Every row gives one point. A path goes straight from each point to the next, and from the last back to the first. The post is the endless flat space through its rows: a point in 2 columns, a line in 3, a plane in 4, and so on, so that a path can go around it. How many times does the path go around the post? Going back the other way cancels.
(in the rows, 128 means zero)

Post (1 x 2):
[[113 117]]
Path (14 x 2):
[[ 76 158]
 [114 149]
 [166 104]
 [130 101]
 [142 137]
 [ 83 164]
 [ 77 127]
 [100  92]
 [142  86]
 [158 122]
 [120 132]
 [173  76]
 [135  77]
 [ 70 117]]
Times around: 0

Post (5 x 6):
[[102 108 130 131 109 107]
 [ 75 165 134  83 150 116]
 [136 106  98 109  87  78]
 [174 120 173 108 146 129]
 [115 185 120  96 161 145]]
Path, 26 rows:
[[135 133 141  64 109 105]
 [147  85 133  93 124 132]
 [161 157 104 118 179 174]
 [126 131 136 145 140 133]
 [132 142 143 167 125 121]
 [ 81 190 141  99 146 114]
 [ 90 191 125  92 157  73]
 [179 149  60  96 115  85]
 [114 135 110  49 142  92]
 [ 99 123 137  78 125 154]
 [ 90 163 156 164 137 202]
 [ 99 163 161 119 106  87]
 [140 166 148 138 130 100]
 [ 56 162 205  84 129 103]
 [ 60 125 200 124 146 165]
 [102 108 157  72 148 128]
 [143 130  70 131 149 137]
 [101 149 142  97 159 102]
 [133 152  96 112 109  79]
 [ 71 136 174 135 107 124]
 [ 98 133 143 103 122 121]
 [125 161 107  58 145 122]
 [105 122 113  71 139  84]
 [ 73 114 151 183 140 125]
 [114 181 132 135 133 113]
 [106 159 148  87 129 109]]
Times around: 2

Post, 10 rows:
[[104 170 102  92 118 179 181  91 122  85 139]
 [140 125 117 146 100 112 145 150 171 173 153]
 [130 137 149 154 100 118 149 149 132 124 136]
 [129 106 148  95 178 133 129 118  73 126 115]
 [161 127 173 158 109 136 122 149 147 159 175]
 [113 147 111 121 134 167 135  79 120  93  95]
 [159  80 145 103 172 124 125  95  97  85 142]
 [126 122 162 125 106 116 121 111 136 161 157]
 [140 164 153 123 118 110 134 149 177 143 150]
 [120 146 109  53 110 184 153 109 124 100  97]]
Path:
[[122 130 159  69  52 145 170  91 142 146 155]
 [113  76 149  98 166 121 168 112 118 147 153]
 [167 152 189  96 122 159 158 178 118 144 143]
 [161 171 115 124 119 122 164 130 126  95 101]
 [101 170 133 110  91  95 145 139 133 143 114]
 [133 130 139 135 120 106 124  78 137 149 112]
 [116  90 165 160 165 106 164  98  99 107 117]
 [125  99 145 132 185 120 153 101 148  93 164]
 [117 143  86 159 104 131 132 151 154 118 142]
 [164 141 155 121 119 113  98 136 120  93 110]
 [170 130 106 112 107 148 159 119 138  99 119]
 [127 109  96  93 178 130 189 118 113 119 141]
 [ 91 152  77  77 127 167 136 122 148  93   7]
 [103 142 165  84 140 154 105 148  91 123 146]
 [129 156 123  75 113 173 124  86 114 131 153]
 [131 138 167 117 149 119  89 132 126 102 140]
 [155  87 132 149 159 159 111 120 130 122 136]
 [115 109 145 139 131 110 109 134 163 149 180]
 [168 102 154 129  90  98 138 142 124 119 226]
 [182  71  90 101 116 119 117 106 179 193 162]
 [119 147 131 118 110 149 178 105 138 114 125]
 [123 118 163 168 141 163 153 135 127 165 119]
 [175 138 144 134 140 132 142  97 181 118 119]
 [148 140 159 104 119 144 157 159 184 129 176]
 [105 160 167  78 182 105  96 111 138 131 119]
 [129 143 111 102 127 111 123  82 128 122 160]
 [162 176 145 141 170 131 170 115 115  78 173]]
Times around: 3

Post (17 x 18):
[[110  81 166 197  97 157 127 172 168 147 148 101 101 131 164 167  82 135]
 [ 80 110 135  73 190 115  97 129 119 115 127 138  82 149 200 172 115 144]
 [ 93 137 114 120 158 132 149 160 125 100 172 118 221  85 107 154 132  98]
 [105 144 201 137  86  95 140 141 148 151 117 102 122 158 138 115 114 126]
 [109 113 119  46 161 151  37 198 134 180 148 106 135 132 125  69 185 143]
 [123 125 141  56 118 124 138 139 161 150 122 129 119 176  93 120 126  87]
 [126 157  85  96 149 139 171 137 116 182 191  86  91 130 138  97 141 118]
 [128 141  75  95 121 151  58 152 160 122 137 119 143 157 149 127 127 147]
 [143 150 150 117 107 102 144 153 120 128 110 116 125 128 100 142 190 147]
 [163 115 156 102 126 104  99 152 131 113 136 135 207 159 117 175  89 106]
 [122 149 171 158 134 162 177 139 122  89 174 138 118 109 158 160 126 148]
 [138 124 118  83 151 155  59 127 138 165 124  97 140 124  95 111 127 103]
 [106 100 160 159 115  66 134 176 198 130 142 159 100  90  76  77 161 158]
 [ 97  82 138 155 126 105 179 123 117 135 123 165  89 102 138  67 122 148]
 [123 107 182 117 110 119 141 134 151 132 165 114 119  98 158 156 156 126]
 [158 119 117 133 150 129 177 127 147 105 107 110 135 103 115 101 126 120]
 [116  97 169 131  81  99 132 156 109  89 154 109  96 121 129 121 131 141]]
Path:
[[103 107 187 171 112 125 122 180 134 165 104 123 111 133  90 112 166 126]
 [193 122  93 159 149 153 105 162 146 124 157 147 130  99 127 138 121 148]
 [ 99 177 179  95  91 161  78 111 108 155 142  84  69 102 136  59 188 134]
 [114 138 169 160 160 134 101 162 142 180 145  86 111 102 139 108 130 124]
 [119 163  95 175 163 136  98 175 202 138  83  79 205  84 159  75 117 145]
 [149  96 155 124 125 128 150 154 129 127 172 169 139 136 164 125  96 154]
 [ 88 123 150 108 112 126 146 192 128  99 142 156 146 173 108 116 130 187]
 [112  87 133 161 147 161 193 147 120 150 111  64 100  79  97  67 168 119]
 [168 117 140 132  86 140 195 156 109  99 121  86 186 159 155 101 121 100]
 [119 131 146  96 115  64 108 173 131 103 158 161 163  95 121 135 181 107]
 [129 143 146  91 131 116 160 150 150 154 129 140 101 132 157 174 119 140]
 [148 167 127 211  85 143 142 188 128 126 164  68 192  98 135 122 107 185]
 [100  92 134  96 123 109 177 111 133 140 203 162  79 120 135  90 136 139]
 [115  76 104 139 152 130  36 143 181 139 165 121 112 111 113  95 125 144]
 [ 92 103 176 153 171  93 113 180 126 117 166 104 124  74 173 168 149 121]
 [141 107 134 100  45  82 167 187 127 155 203 124 159 117 137  99 152 111]
 [103 146 146  77 123 147 139 163 115 162 107  98  70 126  76 157 171 124]
 [119  70 135 122 135  60 165 120  67 113 100 104 175 101 135 108 110 138]
 [155 140 183 150  86 123 152 152 170  96 128 113 170 150 125 157 137 139]
 [ 92 109 148 171 106 129  97  77 128 132  83 117 144 149 175  85  69 116]
 [141 123 137 121 178 109  92 134 173 161 127 139 119 140 184 145  79  98]
 [ 93 126 205 156 109 168 175 149  42  91 173 178 147  68 146 167  99 125]
 [132 115 190 122 116 162  61 162 105 141 104 116 150 151 121 180 108 141]
 [123  49 112 103 156  71 165 169 145 146 148 122 160 122 107  86 113 127]
 [ 99 106 160 152 170 117 131 200 117 191 136  54 146 107 132 151 169 125]]
Times around: 4

Post, 17 rows:
[[155 142 147 162 144 118 143 108 132  95 126 113 162 152 127 120 130 160]
 [ 89 106  94  99 110 179 127 133 168 179 116 118 115  98 104 102 104 139]
 [110 125 118 100 119 107  87  90 118 137 117 189 104 167 141  93 106 101]
 [145 160 154 146 126 109 192  91  99  82 125 124 131 122 109 157 141 152]
 [114  92 101  91  84 193  94 119 111 172 161 149 110 125 129 102 114 150]
 [109 137 164 145 142 161 115 136 161 186  92 134  89  93 131 181 156 132]
 [100 139 127 160 119 115 143 140 134 105 143 169 120 159 120 129 131 135]
 [136 123 144 162 136 130 144 118 130  99 107 129  97 161 117 117 104 154]
 [127 111 132 139 112 159 106 134 216 186 125  94  81 104 124 167 150  96]
 [100 111 140 151 131  85 136  89 141 112 125 145 146 172 138 156 112 147]
 [ 98 142 161 143 167 135 126 137 189 206 154  91  86 116 109 166 131 145]
 [100 130 118 118  84 138 103 143 114 148 140 125 108 114 152 112 100 143]
 [160 130 202 157 117 154 223 115 113 112  88  96 168 122 108 113 160  97]
 [109 145 144 122 126 139 144 118 144 121 125 149 110 171 162 131 138 149]
 [113 125 143 109  95 146 116 136 143 151 123 130 125 174 110 144 110 131]
 [132 113 141  97 132 118 127 136 113 109 134 181 125 151 162 122  92 138]
 [143 105 109 124 100 109 144 125 134 159 117 135 118 155 128 113 119 149]]
Path:
[[141 100 148 156  85 145 112 108 126 183  97  81 135 120 106 168 158 106]
 [111 131 147 163 119 113 179  82  75 108  82 145 131 125 117 149 116 154]
 [153  59  94 108  82 117  95 109 176 175  91 206 117 171 125 160 109 113]
 [125 103  80 117  79 163 143 134  96 122 165 175 169 172 145  97  82 232]
 [ 86 109  99 131 102 137 180 150  83 133 119 139 169  50 109 127  69 128]
 [156 136 127 194 154 127 143 162 143 119 111  84  93 101 116  99 112 155]
 [152 157 117 118 177  98 157 128 133 153 116 108 101 104 123  99 112 129]
 [125  87  76 165  89 153 121 136 141 169 163 180  84 118 139 150 148 136]
 [ 75 142 128 164  95  97 145 146 145 166 103 157 178 140 131 127 112 144]
 [ 88 100 141 125 105 116 108 115 103 160 177 165 174 103 145 112 133 152]
 [116 131 158 113 131 108 116 139 151 199 205  93 105 107 134 123 152 148]
 [137 161 132 159 113  77 156 106 163 137 116 105  69 176  81 126 107 146]
 [140 192 138 217 188  85 132  74 211 162  60 133  79 192  84  97 181  89]
 [112 171 100 100 100 146 162 115  57  71 142 189 136 126 147 168 124 199]
 [140 122  97 129  87 141  93  89 136 128 176 152 134 203 124 138 141 112]
 [153 124 129  97  86 169 201 129  89 133 135 156 142 142  87  38  89  90]
 [ 88 166 155 152 121 119 124 149 188 149 167 142  71 140 125 161 139 135]
 [121 136 147 110  67 117 155 120  91 123 101  75 129 109  98 128 117 162]
 [ 93  96 141 130 140 153 145 138 203 143 119  95 112 150 129 150 130  93]
 [ 94 135  97 170 105 145 117 105  78 127 159  90 188  99 124 168 117 196]
 [ 96 205 187 163 103  94 160 155 101 134 155  90 111 154 138 166 158 142]
 [111  85 113 111 137 197 132 122 197 129 106 145 118 144 100 149 135 153]
 [ 98 136 161 119 127  73 168 121 249 190  80 105 112 137 110  88 137  44]
 [194  95 149 173 111 166 140 100 144 131 119  95 108 137  94  87 152 137]
 [131  99 139  83  92 146 138 130 135 178 137  85  96  55 138 177 157 118]
 [140  85 149 118 129 127  81  34 185 140  86  92 138 131 127 151 148 122]
 [158 133 151 141 178 144 152 103 173 103 165  72 182  72 120  92 108 159]
 [ 84 111  88 184 143 157 154 127 172 129 105 175 109 148 118  36 100 126]
 [136 126 141 121 143 150 152 155 136 120 118 130  78 163 108 135  81 113]]
Times around: 0

Post (17 x 18):
[[164 137 187 145 167 145 141 139 154 190 156 101 132 143 117 108 110 119]
 [158 195 121 125 112 112 127  71 112 127 167 116  90 119 102 191 103 169]
 [ 88 151  96 113 112 113 151 148 130 110 132 171 179 161 123  87 107 149]
 [173 129 165 135 128 175  84 115 121 153 118 109 157 140 114 116 109 122]
 [110 154  75 104 137  90 160 130  56 109 109 159 153 129 135  97 142 124]
 [140 188 152 154 138 103  91 122 117 115 146  94 110 125 111 158 100 145]
 [179 124 158 122 141 139 100 127 153 154 142 121 136 148 114 142 105  71]
 [127 112  74 108 158 105 156 125 112  95  81 143 146 142 150  96 113 164]
 [110 193 125 147 160 165 121 114 146 102 164 139  87 130 112 157 134 158]
 [146 105 173 114 119 151  98 141 137 170 132 102 110 111 121 123 104 113]
 [ 94 143  88 117 137 113 131  96  92 115 132 133 141 169 176 106 100 120]
 [142 104 160 151 123 163 128 159 150 171 135 114 143 128 132 164 118 119]
 [131 119 147 144 129 136  95 112 174 167 150 104 161 117 129 109 138 108]
 [171 127 118 136 137 159 113 167 137 167 177  99 148 128 138 118 119 120]
 [167 122 188 109 168 165 109 144 145 178 165  71 164 134 117 156  91 111]
 [131 225 127 114 133 136 118 105 139 140 111 110 104 111 126 136 106 140]
 [119 122 137 102 139  94 168 131  98  77 105 169 185 132 180  77 119 133]]
Path, 24 rows:
[[106 196 131 135 129 151  65  39 160 102 122  95 132 130 144 120 132  95]
 [ 92 118 160 185 149 118  83  47 129 138 120  90 161 149 149 114 138  99]
 [196 161  91 105 142  95 128  93 116 164 159  87 140 164  91 163  25 134]
 [127  92 150 140 150 124 151 153 177 177 203 124 119 130 206 161 120 109]
 [126 168 117  87  75  82 134  63 141 101 112 163 169 142 137 102 118 133]
 [127 218 188 145 102 132  77  92 225 118 109 115 193 112 106 107 119 117]
 [103 218 125 106  97 181  89  87 149 126 126 159  89 111  90 116 117 116]
 [152 137 149  88 136 134  79  91 117 136 155 130 172 149 139 127  95  97]
 [154 172 192 155 155 133 136 188  75 129  96 148 146 136 134 110 139 117]
 [158 153 178 130 160 153 183 142 177 170 146 109 144 139 118  65 137 106]
 [103 130 135 157 148  86 166 135 105 132 179  87 168 142 173 133 112  87]
 [148 222 102  78 146 141 112 122  95 134 154  90 118 152 104 150 106 113]
 [175 123  86  97 203  96 114 118 101 158 147  85 145 144 145 110 121  95]
 [135 132 128 179 171 115 112 101 169 137  94 126 141 179 161 157  80 116]
 [125 129 124 130 138  84  98 152 127 116 143 134 150 167 131 166 118  46]
 [ 99 202 138 109  86 119 153 129  97 173 112 139  92 142 130  97 115  75]
 [131 169 107 158 161 138 144 136  76 135 134  83  94  80 163 133 142 161]
 [151 159 182 114 167 127 155 122 157 174 191 111 141 117 118 208  76 166]
 [137 103  90  87  83  90 129 175 107 139  96 159 165 146 109 118  83 140]
 [133 136 160  76 104 131 190 164 142 147 148 176 138 157  87 174 105  80]
 [ 55 131  67 126  98 101 161 169 137 146 161 152 249 138 113  64 153 132]
 [124 160 140 161 149  99 113 121 169 132 125 110  88  58 133  98 142 146]
 [111 219 154 128 132  93  99  69 142 130 110 127 154 104 120  87 115 156]
 [126  84 141 157 160 103 101 149 123 115 141  95 173 136 126 129  93 128]]
Times around: 3

Post (17 x 18):
[[108 141 120 151 118  80  94 106  60 110 133  87 129 134 141 160 126 133]
 [124  91 119 128 132 160 118 139 125 147  89 139 102 121  82 115 146  94]
 [119 117 154 130 161 117  99 159 152  94 125 158 181 117 173 158 159 114]
 [110 140 151 178 168 123 138 131 104 148 106 133 184 104 132 151 145 184]
 [ 72 125 176 112 187  98 133 150 172 149  99 121 165 103 173 101 124  88]
 [151 119 126  97 109 139 151 127 129 108 124 120  95 112 123 102 150 151]
 [109 118 200 110 184  52 163  89 127 110 104 118 154 110  99 128  85  93]
 [144 136 131  69 110 140 178 147 150 164 118  83 152 101 124 162 161  90]
 [114 111 164 118 121 123 141 167 154 166 174  87  98 158 125 126 108 179]
 [118  76 135 122 129 150 151 120 203 143 128 187 109 120 136 102 132 104]
 [ 66 116 156  87 150 119 157  91  85 142 135  85 132 172 115  82 107 187]
 [155 137  87 130 127 125 133 154 154 103  74  97 107 158 120 150 107 102]
 [157 176 113 132 159 159  62 120 148 153 112  88 131 145 145 141 145 172]
 [145 119  93 135 145 143 162 120  86 142 156 111  66 152 101 114 120 117]
 [177 153 149 109 129 115 111 137 158 168  71  95 118 151 155 118  93 120]
 [133 141 166 151 129 142 132 108 138  54 109 161 104 113 133 149 153 137]
 [123  85 133 131 147  92 105 120 134 133  80  99  92 175 166 132 129 138]]
Path, 26 rows:
[[133 179 157 142 209 188 137 100 164 120  63 166  97 111 116 135 207 154]
 [122 176 135 157 139 145  76 207 101  97  70 144 136 133 118 128  87 127]
 [ 98 117 141 106 185 123 139 114 112 133  92 114 163 114 125 107  94 107]
 [117 150 167 146 151 191 182 155 179 155 124 103 130 122 159 159 171 106]
 [147 156 176 129 157 166 184 118 219 119  99 136  93 135 118 105 125 144]
 [145 119 179 123  86 136  64 114 190 118  79 146  37 167 132 130 139 141]
 [120 134 115 105  98  96  96 122  88 135 118 104  86 125 122 141  99 127]
 [141  73 113 140 177 107 156 101 121 203 117 139 107 193 112 126  51 180]
 [115 147 122 137 151 121 162 118 153  93 126 116  50 183 153  84  76 178]
 [117  75  89 126 136  84 174 156 119 139 159 119  76 162 139  93 113 113]
 [117 120 179 100 153 135 128  98  82 102 121 111 181  95  75 107 158 125]
 [119 129 108  60 115 208  56  53 154 147 123 104 129 125 129 117 174 118]
 [158  87 166 141 150 126  31 140 157  99 124 163  78  97 119 151 165 124]
 [154 146 122  71 114 104 115 127  97 183 106  79 105 172 113 146 119 129]
 [146 118 106  95 128 103 189  84 120 134 156 123  89 140 128  85 117 122]
 [ 88  95 152 121 135 166 189  60 220 111  97 163  93 143 137 103 140 131]
 [128  90 151 118 191  89 157 139 125 102 153  98 117 141 171 135 115 136]
 [151 137 167 121 163 133  69 146 239 191 104 138 114 102  92 140  88  94]
 [111 144 154 118 143 149 168  81 156 152 121 134 120 151 140 134 128 166]
 [172 176 152 138 171 169 142  96 103 150 118 142 145 177 156 127 134 178]
 [103 220 159 167 176 229 166 105 185 151 132 132 170  60 179 116 214 177]
 [136 164 159  97 153 153 147  66 167 139  87  97 149 163 158 143 121 161]
 [115 135 121  56 135  76 175 110  58 139 102  66 142  94 121 115 109 127]
 [100 105 145 117 119  80 159  84 104 152 156 172 153 155 111 145  94 145]
 [142 124 125 123 165 145 124 162 101 154 144 119 133 148 114  92 154  92]
 [160  75 131 137 177  73 113 148 159 161 205 126 143 157 145 110 117 137]]
Times around: 2

Post:
[[118 104 142 135 130 138 112  87 117 120 136 125 139 115 100  73 122 111]
 [173 105 133  79  55 158 151 106 108 116 147 104 129 147 147 102 153 123]
 [148 180 101 127 130 143  78 104 141 174 141 217 154  80 171  72 100 121]
 [130 126 132 159 143 115 155 145 108  86 133 167 133 173 144 116 127  79]
 [184 153  97  62 103 190 143 152 129 117 115 112  99 136 167 152 132 116]
 [128  87 133 184 153 107 129 175 150  97 119  99 177 141 138 144 122 133]
 [152 123 110 135 103 151 139 166 123 154 163 129 140 135 136 144 104  89]
 [172 113  67 124 126 167  79 112 140 169 154 122 141 104 164 126 118 132]
 [133  99 121 134 114 152 141 109 156 130  91 158 149 110 138 108 127  62]
 [134 161 147 107  91 180  99 126 151 147 123 149 150 137 178 130 165  95]
 [141 137  91  95  78 148 116 103 148 128 104 101  99 160 138  72 119 131]
 [159 152 119 144 103 155 111  81 103 129 159 180 179 107 110 139 134 173]
 [184 145 134 121  75 112 126 102 101 103 108  92 155 133 108 138 128 107]
 [ 97 144 120 138 147 130 143 126 147  83 121 140 155  93 207 132 113  96]
 [136 162 134  68 114 195 165 109 163 114 121 107 158 173 178  89 158 113]
 [137 111  75  97 118  98 132 149 109 110 132 150 131 103 161 148 134  90]
 [169 195 150 139 134 146 157  86 126 135 105 127 149 126 129 143 156 163]]
Path (29 x 18):
[[ 98 161  89  86 144 133 138 140 169 110  89 164 135 107 153 158  77  90]
 [ 83 133 152 112  85 172 156  77 140 140 160 129 100  78 138 134 104 155]
 [181 158 134 112 151 148 155 107 146 144  95  76  68 153 113 113 159 105]
 [172 173  61 146 101 114  92  17 151 126 118 116 172 106 135  89 143  94]
 [148 147 104 127 141 134 108 134 189 163 135 118 229 105 131 150 134 102]
 [142 140 195 139 142 145 190 120 127  76 103  58 126 183  94 151  96 126]
 [154 143 136 157 191 143 159 217  93 154 160 153  93 155 141 158  90 174]
 [150 112 126 126 132 152 142 132 102  90 119 132 120 131 142 113 109  93]
 [159 110 142 146 117 100 130 148  92 117 119  69 117 172 104 166 102  54]
 [146 110 138 125 108 155 136 118 130 171 159 148 179 135 118 120 100 113]
 [100 140 110 124 165 141 194 126 112 139 118 182 153  66 135 121  85 113]
 [190 121 156 109 111 158 191 235 108 118 116 110 120 204 150 146 159  75]
 [166 143  96  87  73  93  57 156 100 176 134 114 147 105 130 148 157 121]
 [154 177  87 160 104 190 105  39 143 207 133 115 120 153 125 132  99 183]
 [152  80 171 112 108 133 109 149 143 126 127  77 158 131 185 120 141 119]
 [151 116 169 154 104  72 118  71  67 151 165  90 170  88 112  86 136 106]
 [ 88 142 142 147 116 159  72  96 128 126 138 150 121  68 167  75  88  55]
 [143  77  94 160 103 112 182 117 146  73 126 120 202 148 108 137 124 102]
 [134 150  71  48 144 148 157 110 159 175 145 151 117 104 133  92  90  64]
 [159 206  73  93 124 174 179  65 174 182 108  60 134 164 157 148 112 133]
 [202 101  93  86 100 185  88  91 122 214 151 108 174 126 139  78 144 152]
 [124 144 113 159 132 191 179 149 135 125 127 191 138 125 126 130 145 148]
 [153 127 143 107 101 155 141 127 107 157 155 137 109 100  95 116 151 135]
 [152  94 168 122 121  95 119 117 110 113 142  67 125  75 145 161 147 109]
 [120 172 178 133  97 160  91  96 126 119 110 135 160 167 115 145 126  73]
 [ 96 147 121 157 122 114 162 135 104 146 168 200 174 100 137 138 111  97]
 [ 97 172 126  83  97 181 106 145 161 106  95 159 173 136 150  65 136 156]
 [194 145  97 124  96 157 217 129 108 117 129 117  91 134 145 154 165 108]
 [178 175 139 113 111 157  72 118 180 148 128 112 164 141 210  72 127 134]]
Times around: 3
